Each row is a point. The ring and each string are closed loops that go straight from each point to the next, and from the last back to the first. Before rounding, they use only three directions, however many columns there are. Count how often each string passes through the ring. Passing back the other way cancels.
In the rows, zero is written as 128.

Ring (8 x 4):
[[148 177 140 127]
 [126 195 149 123]
 [ 91 190 168 125]
 [ 70 148 188 135]
 [ 82 115 197 141]
 [109  97 194 144]
 [144 101 172 142]
 [160 134 146 137]]
String, 14 rows:
[[175 111 146 141]
 [148 118 125 146]
 [167 113 128 145]
 [189 108 153 139]
 [169 128 199 127]
 [158 126 203 128]
 [174  83 201 138]
 [140  74 158 153]
 [117  95 138 154]
 [139  77 172 150]
 [160  83 204 139]
 [150 117 197 132]
 [144 134 194 129]
 [187 108 183 133]]
Times through: 0

Ring, 9 rows:
[[154 117 173 110  85 175 125 142]
 [137 159 178 115  93 167 128 113]
 [117 179 168 115 106 154 140  97]
 [ 87 180 144 110 127 131 164  90]
 [ 71 144 119  99 142 114 188 108]
 [ 78 102 111  91 142 113 193 134]
 [101  68 116  90 129 127 183 159]
 [126  59 129  93 111 146 164 170]
 [151  80 155 103  91 169 137 163]]
String:
[[100 121 141  98 124 131 169 128]
 [ 76 103 151  81 142 102 191 134]
 [ 59  77 109  78 157  90 214 145]
 [ 68  73 100  82 152 100 209 149]
 [ 66  75 148  70 152  87 206 149]
 [ 99 112 150  93 125 126 171 134]
 [102 122 114 106 123 140 169 127]
 [ 92 130 111 105 129 133 175 120]
 [ 88 132 146  96 130 121 175 120]
 [ 61 154 154  90 147  98 190 101]
 [ 57 172 116 102 150 107 192  88]
 [ 55 154 148  89 151  94 195 100]
 [ 91 124 158  91 129 119 174 125]]
Times through: 0
String:
[[ 70 103  80  96 148 113 202 131]
 [ 63  81  85  86 154 101 211 143]
 [ 87  87  74 100 137 128 192 144]
 [104 100  97 104 124 141 175 140]
 [108 109 139  99 119 137 165 137]
 [ 95  79 167  78 130 111 181 153]
 [ 90  47 143  73 137 105 194 171]
 [ 95  41  93  85 136 120 196 173]
 [100  61  74  98 131 135 188 162]
 [108  99  97 106 121 145 172 141]
 [108 110 128 102 119 140 166 135]
 [ 86  90 169  77 135 105 185 145]
 [ 62  79 139  72 154  86 209 146]
 [ 61  98  90  89 154 101 209 133]
 [ 75 120  66 107 143 125 195 121]
 [ 91 125 104 105 130 132 178 123]
 [ 92 123 135  97 129 126 175 125]
 [ 79 121 155  87 138 108 184 124]
 [ 64 125 141  85 149  97 196 119]
 [ 89 118 158  89 131 117 176 128]
 [102 126 102 110 122 144 169 124]
 [ 86 123  67 112 135 137 185 122]]
Times through: 2

Ring (9 x 9):
[[171 159 100 154 139 163  89 107  81]
 [138 204  86 132 139 136  94 124  71]
 [104 205  79 114 139 122 107 144  84]
 [ 70 175  79  97 139 117 126 166 113]
 [ 57 120 103  87 138 125 147 181 150]
 [ 73  84 132  89 138 138 156 179 169]
 [115  60 155 109 138 159 148 159 168]
 [158  75 141 140 138 176 121 128 138]
 [172 101 124 153 139 177 105 115 115]]
String (7 x 9):
[[169  60 173 134 138 179 131 129 149]
 [194 109  78 188 140 194  74  89  89]
 [144 167  40 165 141 161  75 110  72]
 [ 94 203  26 134 140 129  89 137  74]
 [ 88 132  68 122 139 142 117 153 121]
 [111 132 133 105 138 138 134 154 130]
 [118  95 187  89 137 142 157 164 159]]
Times through: 1

Ring (8 x 12):
[[179 159 133 139 100 127 133 143 127 153  42 158]
 [157 198 119 126 105 140 110 143 121 175  71 138]
 [124 204 100 126 115 158  91 151 123 173 110 112]
 [ 97 173  91 137 127 169  84 164 133 151 141  93]
 [ 93 132 105 147 135 165  89 175 145 129 147  93]
 [109  99 126 154 136 151 103 178 153 115 130 109]
 [138  86 140 158 127 136 123 172 152 110  94 132]
 [169 101 142 156 110 126 140 157 142 120  53 155]]
String, 22 rows:
[[182 190 185 107 117 109 106 152 132 194  64 160]
 [199 177 166 122 101 109 130 141 126 177  29 174]
 [181 177 189 111 119 108 109 155 135 186  65 161]
 [160 160 151 128 117 127 112 156 135 162  76 144]
 [151 156 141 133 118 134 110 157 135 156  84 137]
 [177 180 166 118 112 117 113 150 131 180  61 157]
 [187 192 146 122  99 121 124 138 122 179  39 162]
 [182 200 126 126  94 130 125 134 116 177  38 157]
 [171 190  87 143  85 147 134 129 112 156  37 147]
 [166 243 132 105 103 134  98 137 113 209  69 142]
 [148 249 159  90 123 131  74 151 122 223 107 129]
 [136 206 149 108 127 137  82 159 131 192 114 123]
 [137 160 107 142 112 150 111 153 130 146  90 125]
 [138 163  67 156  96 164 126 141 120 133  71 124]
 [137 196  63 145  94 167 116 136 113 153  75 120]
 [140 162  68 156  96 163 127 141 120 132  69 125]
 [138 159 111 141 113 149 111 154 131 147  90 126]
 [146 173  83 148  98 156 123 141 120 145  68 130]
 [159 195  88 139  92 151 124 133 114 161  54 138]
 [154 155  75 159  91 156 137 137 120 129  50 137]
 [143 147 106 148 109 148 120 152 131 136  79 130]
 [152 173 160 119 124 127  99 160 136 174  93 137]]
Times through: 0

Ring (10 x 14):
[[185 144 141 109 183 147 123 176  87 128 115 129 102 141]
 [181 182 119 111 176 155 127 188  85 122 128 112 101 143]
 [156 213  95 117 145 157 140 173  96 120 144 100 113 135]
 [132 207  89 123 118 150 153 144 110 124 147 105 130 125]
 [107 171  94 128  94 136 167 104 127 134 141 124 151 112]
 [ 99 135 106 130  88 126 172  81 136 141 131 140 161 105]
 [106  81 136 127  99 115 166  65 138 149 113 164 162 103]
 [131  58 164 121 125 114 150  80 128 149 101 174 148 111]
 [151  63 173 116 145 119 138 102 117 145  98 171 133 119]
 [178 103 163 110 175 135 125 149  97 135 104 150 111 134]]
String, 22 rows:
[[193 199 145 107 172 159 110 197  80 115 133 111  86 149]
 [177 173 165 110 148 148 114 163  94 120 129 129  97 141]
 [159 153 129 115 152 143 136 151 101 129 124 128 118 131]
 [167 156  83 115 188 150 148 180  90 133 121 112 119 134]
 [187 153  99 110 206 153 135 197  80 130 116 113 105 142]
 [215 137 141 102 226 153 112 212  70 127 106 125  85 152]
 [200 119 205 103 175 139  99 164  88 125 107 153  88 145]
 [172 121 207 110 134 132 110 128 105 127 115 159 105 134]
 [156 126 170 115 132 133 128 124 110 131 118 150 119 127]
 [178  95 218 108 145 128 107 125 105 131 105 169 104 133]
 [190  60 207 106 180 125 111 137  97 138  90 174 105 135]
 [182  64 159 109 195 129 130 147  96 143  90 160 117 132]
 [165  95 123 114 182 134 145 147 100 142 103 143 126 128]
 [155 117 117 116 165 136 147 142 104 139 112 137 129 126]
 [157 129 171 115 131 134 127 125 109 130 119 149 117 128]
 [183 125 199 108 154 137 107 147  97 126 113 153  98 139]
 [204 138 193 103 180 145  98 177  83 122 112 143  84 148]
 [170 145 192 111 133 138 112 138 103 123 122 148 103 135]
 [151 143 116 117 151 140 145 144 105 134 122 129 126 127]
 [165 162  96 115 176 149 144 173  93 130 124 114 117 134]
 [183 191  78 111 200 161 138 210  78 124 128  96 103 144]
 [193 207  93 108 200 165 126 220  73 118 132  93  92 150]]
Times through: 1
String (15 x 14):
[[193 161  77 109 225 158 139 215  73 130 116 103 103 145]
 [209 134 118 104 233 153 122 213  70 130 105 120  93 149]
 [203 115 197 103 185 140 101 170  85 126 104 151  88 146]
 [174 123 206 110 137 133 108 132 104 126 115 158 103 135]
 [161 127 152 114 149 136 132 138 104 132 116 143 118 129]
 [168 129 108 114 184 143 144 164  94 136 112 128 120 132]
 [161 140 120 115 163 142 140 154  99 133 119 129 120 131]
 [153 144 130 117 145 140 140 141 105 132 123 133 123 128]
 [165 170  84 115 179 152 146 180  91 130 126 108 117 135]
 [175 209  61 113 193 164 144 210  79 123 135  87 107 143]
 [186 249  75 111 186 173 129 227  73 112 147  77  91 151]
 [177 215 141 111 147 158 116 183  88 113 142 109  93 144]
 [168 183 153 113 138 148 120 158  98 120 134 125 103 137]
 [153 153 126 117 144 142 140 144 105 130 125 129 122 129]
 [167 164  88 115 182 151 145 179  90 131 124 111 117 135]]
Times through: 2
